Every row gives one point. The last column is the point's height on a tilted bowl or saddle (a function of degree 2), plus a little noise. Count its main directions that bend up, bend down and stay straight.

Points (10 x 3):
[[-0.4  9.3 -6.2]
 [ 3.7  2.4  1.7]
 [ 3.0  1.3  2.7]
 [ 0.3 -2.5  4.0]
 [ 1.5 -0.1  4.1]
 [ 2.0  2.3  3.3]
 [-5.8 -8.9 -7.4]
 [-4.1 -0.1  1.3]
 [-4.6 -1.1  0.8]
 [ 2.4  4.0  2.0]]
Directions: 0 up, 2 down, 0 straight

Points (18 x 4):
[[ 1.4  4.5  6.1  4.3]
 [-7.3 -4.8  1.8  3.6]
 [-3.8  4.4  0.6  3.1]
 [ 4.1 -1.8 -0.8  3.2]
 [ 0.3 -2.3  2.3  2.1]
 [-1.2 10.3  2.5  7.9]
 [-5.2 -2.5  6.3  4.4]
 [ 4.4 -0.2  5.8  5.0]
 [ 3.2 -4.0  1.6  4.0]
 [-6.3 -2.2  0.6  2.3]
 [ 4.4  0.5  5.3  4.5]
 [ 5.5  2.3  1.3  3.7]
 [ 0.9 -1.8 -8.5  4.0]
 [-1.3  6.5 -0.2  3.8]
 [ 5.4  0.1  2.2  4.0]
 [-3.6 -0.6  1.1  1.4]
 [-0.4  2.8  1.8  1.8]
 [-4.3 -4.3  3.7  3.2]]
Directions: 3 up, 0 down, 0 straight

Points (21 x 5):
[[  4.9  -3.6   3.8   5.6   5.2]
 [  1.7  -4.9  -1.1  -5.5   1.3]
 [ -6.6   5.7   0.9   0.6   7.1]
 [  3.6   0.5  -6.4   3.1   5.7]
 [  4.6   2.6   3.2  -1.3   0.1]
 [  5.0   4.0   1.7   1.7  -1.7]
 [ -2.4  -0.2   6.6  -1.2   5.6]
 [  0.1  -4.9  -0.1   0.9   4.0]
 [  1.3   6.0   0.0  -4.0   0.9]
 [  4.6   5.9   1.4   5.1  -3.8]
 [ -0.4  -2.8   6.0   5.5   5.1]
 [  4.5   5.0   5.9  -4.9   1.1]
 [  4.1  -1.0  -3.0   1.7   3.8]
 [ -7.1   5.0  -3.7  -3.7   4.6]
 [ -3.4   0.3  -3.4 -10.5  -3.0]
 [ -3.9   7.8  -2.0   5.1   6.2]
 [  0.1  -2.6   0.4   0.3   3.1]
 [  1.3   0.1   6.2   2.6   3.1]
 [  0.7   1.8   2.6  -2.0   2.3]
 [ -0.4   0.3   6.2   3.7   3.5]
 [  5.3   3.0  -2.2   1.7   0.3]]
Directions: 2 up, 1 down, 1 straight

Points (45 x 7):
[[ -2.3  -4.0   4.6  -3.0  -1.3  -5.8  -2.1]
 [ -3.7   4.8  -7.4   6.2  -1.9   6.1   0.5]
 [  3.2   5.0  -3.1  -0.3   1.6  -2.4   0.1]
 [ -8.4   7.3   3.1   2.0   0.4  -3.2   2.1]
 [ -6.0   4.6   2.3  10.8   0.2  -2.9   0.4]
 [  0.8   0.3   0.6  -0.9   0.9   4.3   1.3]
 [ -7.0   1.2   2.3   3.2   2.7  -1.1  -1.9]
 [  3.0   7.1   5.9   7.8   1.4   4.5   1.3]
 [ -1.9   2.5  -4.8   0.5   4.5   1.5  -1.6]
 [ -6.0  -3.3   6.7 -10.8   0.7   2.1 -12.8]
 [ -1.1  -0.6  -0.6  -5.1  -2.0   4.8  -0.7]
 [  3.9  -4.9  -1.4   2.6  -2.4   2.1  -2.8]
 [ -0.3  -0.5  -5.4   5.3   5.5   0.0  -4.1]
 [  1.8   4.2   1.0   7.7  -4.2  -2.1   0.6]
 [  0.5   0.6  -2.4  -4.6  -2.5   2.5  -1.3]
 [ -0.5   4.1   6.0   1.4  -3.3  -1.1  -0.1]
 [ -3.0   7.1   1.8   2.8 -11.0   0.0   2.2]
 [ -0.4   0.0   0.8   2.0   1.1   5.2   1.9]
 [  0.9   4.5  -0.6  -2.2  -1.5   4.8   1.6]
 [  7.3   0.2   1.1   5.6   0.2  -3.7  -4.2]
 [ -2.2  -4.8  -2.9  -4.1  -5.3   0.2  -4.5]
 [  0.4  -1.4   4.2   1.3  -0.2  -4.7  -0.6]
 [ -1.8   3.9   3.2   9.6   2.9   1.6  -1.0]
 [  3.0   2.5   3.5  -2.6  -1.0   4.8  -0.2]
 [  1.7  -0.2   0.3   1.0  -4.8  -0.1  -1.4]
 [ -2.4  -2.0  -6.8   1.4   9.4   1.8  -5.6]
 [ -2.9   0.4  -0.6  -0.2  -0.5  -1.2   0.3]
 [ -1.3  -2.5   2.6   2.5  -1.1   1.4  -1.5]
 [  0.6   2.9   0.9  -0.7   5.5  -2.8  -0.4]
 [ -1.6  -1.8  -1.0   0.5  -5.9  -2.2  -2.5]
 [  1.3  -2.9   0.7  -3.5  -1.7  -5.6   1.0]
 [  1.6  -4.5  -4.2  -1.0  -2.4  -1.4  -1.2]
 [ -1.4   5.5  -3.5  -4.4  -4.3   4.1  -1.1]
 [ -3.6  -8.2  -3.6   3.7   0.0  -2.6  -4.0]
 [ -1.4   1.8  -2.5  -3.4   0.4   5.6   0.9]
 [ -0.5   1.2  -5.8   5.3  -3.5  -0.9  -2.2]
 [  8.6  -1.1  -0.7  -2.8   7.8   1.4  -3.9]
 [  2.0  -1.4   1.1  -1.2   3.3 -11.2   7.9]
 [ -0.5  -1.0   4.0   4.8  -1.7   2.6  -1.4]
 [ -4.3  -6.8  -1.1   1.0   7.0   4.2  -1.8]
 [ -3.2   1.7  -6.1  -0.6 -10.7  -2.6  -6.8]
 [ -2.0   1.2  -3.6   5.4  -2.3   1.8  -0.5]
 [ -1.9  -1.9  -2.9  -2.5  -1.2  -4.6   0.7]
 [ -2.6  -9.1  -4.6   6.0  -0.2   4.9  -5.8]
 [  3.5  -6.0   0.8  10.6  -6.5  -0.7 -14.3]]
Directions: 2 up, 4 down, 0 straight

Points (74 x 9):
[[  1.7   1.8  -3.9  -1.4  -0.9   0.8  -2.0  -5.7   4.7]
 [  4.8  -2.7   6.5   0.2   4.2  -2.5   4.7  -1.4   0.1]
 [ -0.5  -2.1  -0.4  -1.6  -5.6  -7.1  -1.7  -2.2   2.1]
 [ -1.5  -0.6   5.1   5.2  -3.0  -4.9   0.7  -1.2   1.0]
 [  0.5   3.0  -3.2  -0.8   3.2   3.9   1.1  -1.8   2.7]
 [  0.2   2.6   8.5  -4.4  -3.9   2.6   0.4   3.1   2.7]
 [ -4.0   6.6   1.3   6.5   1.8   1.8  -2.3   0.7   2.1]
 [  1.8   5.2  -0.8  -0.3   2.9   0.8  -4.4  -3.9   3.4]
 [ -2.6  -4.2  -1.0   1.4   4.8   3.6  -8.1  -0.7   1.3]
 [ -6.0   8.4  -2.4  -2.1  -1.1  -2.0  -0.4  -2.0   8.6]
 [ -4.6   5.6  -1.4  -0.1   0.5  -0.2   1.4   6.1   6.0]
 [ -2.0   1.9  -3.6  -0.8   3.5  -1.7  -5.3  -4.1   3.8]
 [  1.4   4.8   1.9  -2.1   2.1   5.2  -1.6   0.7   0.6]
 [  4.5   4.4   1.1   2.4   4.0   4.9  -1.0  -2.0   2.0]
 [  3.0  -1.5  -5.6   3.4  -5.3  -0.5  -1.7   1.4   2.1]
 [  5.9  -7.2  -0.9  -1.1  -1.4  -3.2   4.6  -1.3  -0.1]
 [  0.2  -1.4   6.3   7.7  -2.6  -4.3   9.7  -4.0   0.4]
 [  4.0   3.8  -5.5  -0.7  -0.9  -8.4  -2.2  -3.5  10.5]
 [  1.3  -2.3   1.1   1.8   0.2  -4.4   5.4  -1.2  -2.1]
 [  2.2   0.6   2.8   3.4   7.1   4.8  -2.7   1.4   0.0]
 [  1.8   2.6   4.3  -1.3   0.4  -0.3   7.2  -5.2   0.2]
 [ -0.9  -1.4   2.5   1.8  -1.5  -2.4  -7.0   2.9   0.8]
 [ -2.8   0.9  -5.3  -0.5  -0.2  -5.0  -3.5   4.7   3.6]
 [  2.2   5.4  -4.8   0.7  -1.7  -4.4  -0.4   6.3   5.3]
 [ -6.2   1.3  -3.5  -2.7   4.8   5.3   5.5   0.9   2.6]
 [ -2.0   0.9   2.0  -2.1  -1.1  -1.2   5.0   1.0   0.5]
 [ -9.2  -0.4   1.0  -0.6  -2.4  -1.6   5.5  -3.7  -0.9]
 [ -7.5   0.4  -2.2  -3.6   0.9   3.7  -5.2  -0.9   2.0]
 [ -4.3   2.9   4.8  -1.5  -5.6   2.3  -0.1   6.7   7.6]
 [  1.5   6.5   2.2  -0.8   1.2  -8.1   3.5  -2.2   5.1]
 [ -8.1  -2.6  -5.8   5.9   0.8   2.9   2.0   1.6  -4.6]
 [  4.9  -3.6  -0.4  -0.4   1.8  -5.7  -1.1   0.0   4.2]
 [ -5.2  -2.9  -1.1   0.6   0.5   2.8  -1.0   5.8   1.4]
 [  7.1   3.3   2.9  -4.7   1.9   0.3  -1.9   0.6  -1.7]
 [  3.6  -4.8   3.0  -5.5  -3.7   7.6  -1.8  -1.6  -2.2]
 [  0.7  -2.8   0.5   5.3   6.3   6.0   3.0  -1.0   1.4]
 [  3.5   3.9   3.0  11.7  -4.7   2.9   7.3  -3.1   8.2]
 [ -0.9   6.9   2.9   3.5  -1.0   0.8  -0.3   7.6   4.7]
 [ -2.1   1.4   1.7   9.2  -2.3   4.6  -0.7  -7.0   5.7]
 [ -1.0   0.0  -1.3  -1.1   0.2  -1.7  -5.5   5.4   2.6]
 [ -3.3 -11.4   0.8  -4.4   5.8  -2.8   2.0   2.1   3.6]
 [  0.8   4.4  -4.7  -1.2  -2.8   3.5   3.6  -2.8   5.5]
 [ -1.6   2.0  -5.5   0.7  -1.5   4.3  -4.0   3.6   3.7]
 [ -2.5  -4.2  -2.4  -3.5   0.7  -5.9  -2.0   2.6   2.9]
 [ -3.9   0.5   8.1  -5.8   7.2   2.8   6.1   1.3   2.5]
 [  6.9  -5.9   3.5   1.7  -2.5   4.3  11.3  -4.1   0.4]
 [  1.0  -8.9  -4.6  -0.2  -0.1   3.3  -0.9   1.1   2.6]
 [  6.6  -2.3  -4.8   3.9   4.2  -1.1   0.7   1.2   4.9]
 [  0.3   2.5  -1.5   7.5   4.5  -4.4  -6.4   6.1  -0.7]
 [  9.7  -4.1   2.8   1.0  -3.5   4.7   8.4   0.6   0.9]
 [  0.2  -0.6   2.4  -5.9  -9.2  -8.5   3.6   3.7   3.0]
 [  0.3  -1.1  -1.1   1.4 -14.2   2.4   2.3  -1.0   4.0]
 [ -1.9   6.6   0.7  -0.2  -3.0   2.2   8.6  -5.3   7.5]
 [ -0.1   0.6   3.3   8.1  -6.5  -1.0   1.7   4.1  -0.1]
 [  3.8  -2.8  -8.2  -2.4   2.4   1.7   2.7   0.5   3.9]
 [ -3.0  -2.6   3.9  -2.3  -0.9   4.0   1.4  -0.5   0.4]
 [ -2.9  -3.4   5.0   0.4  -8.4   0.1   6.0   2.9   2.4]
 [ -2.5  -5.6   4.7  -0.9   0.7   0.1   2.1   1.8   0.9]
 [  2.3  -0.6  -1.3   2.4  -1.8   1.6   3.7   1.1   0.1]
 [ -3.0  -3.5  -1.5   3.6  -1.9   4.3  -1.7  -1.7   0.1]
 [  2.4   4.0  -0.8   0.6   1.7  -0.9   1.1  -5.4   3.5]
 [ -1.6  -2.8  -0.6   3.3  -5.5  -1.9  -2.4  -1.9  -0.4]
 [ -4.4   3.1  -1.9  -0.5  -5.7   5.3   4.8   4.7   7.2]
 [  7.4   6.5  -6.5   2.1  -1.8   1.5  -3.6   4.8   7.7]
 [ -2.2  -1.0   0.1   0.8   5.6   0.9   3.3  -2.2  -1.3]
 [  6.8   0.6   1.2   0.2  -2.0   1.5  -6.3  -3.5   3.2]
 [ -2.5  -3.2   0.1   3.0   7.0  -1.1  12.4  -4.1  -7.6]
 [  2.3  -7.1  -5.1 -10.3  -1.3  -2.0   0.4  -2.1  -0.9]
 [ -5.2   6.2   1.5  -3.7  -0.3   0.8   0.6   2.4   6.7]
 [  1.8   6.8   2.1  10.9  -5.0  -2.2   0.9  -1.3   4.7]
 [  4.9   5.1   6.4  -1.0   1.4   1.6   7.9   0.9   0.8]
 [  0.4   4.8  -6.8  -3.7   0.3   2.8  -2.1  -2.2   6.7]
 [ -4.1   1.1  -0.1  -5.9   0.4   1.2   1.5   2.0   1.7]
 [  0.4  -9.2  -0.6   0.7  -4.9  -0.3  -4.1   0.2   1.4]]
Directions: 4 up, 2 down, 2 straight
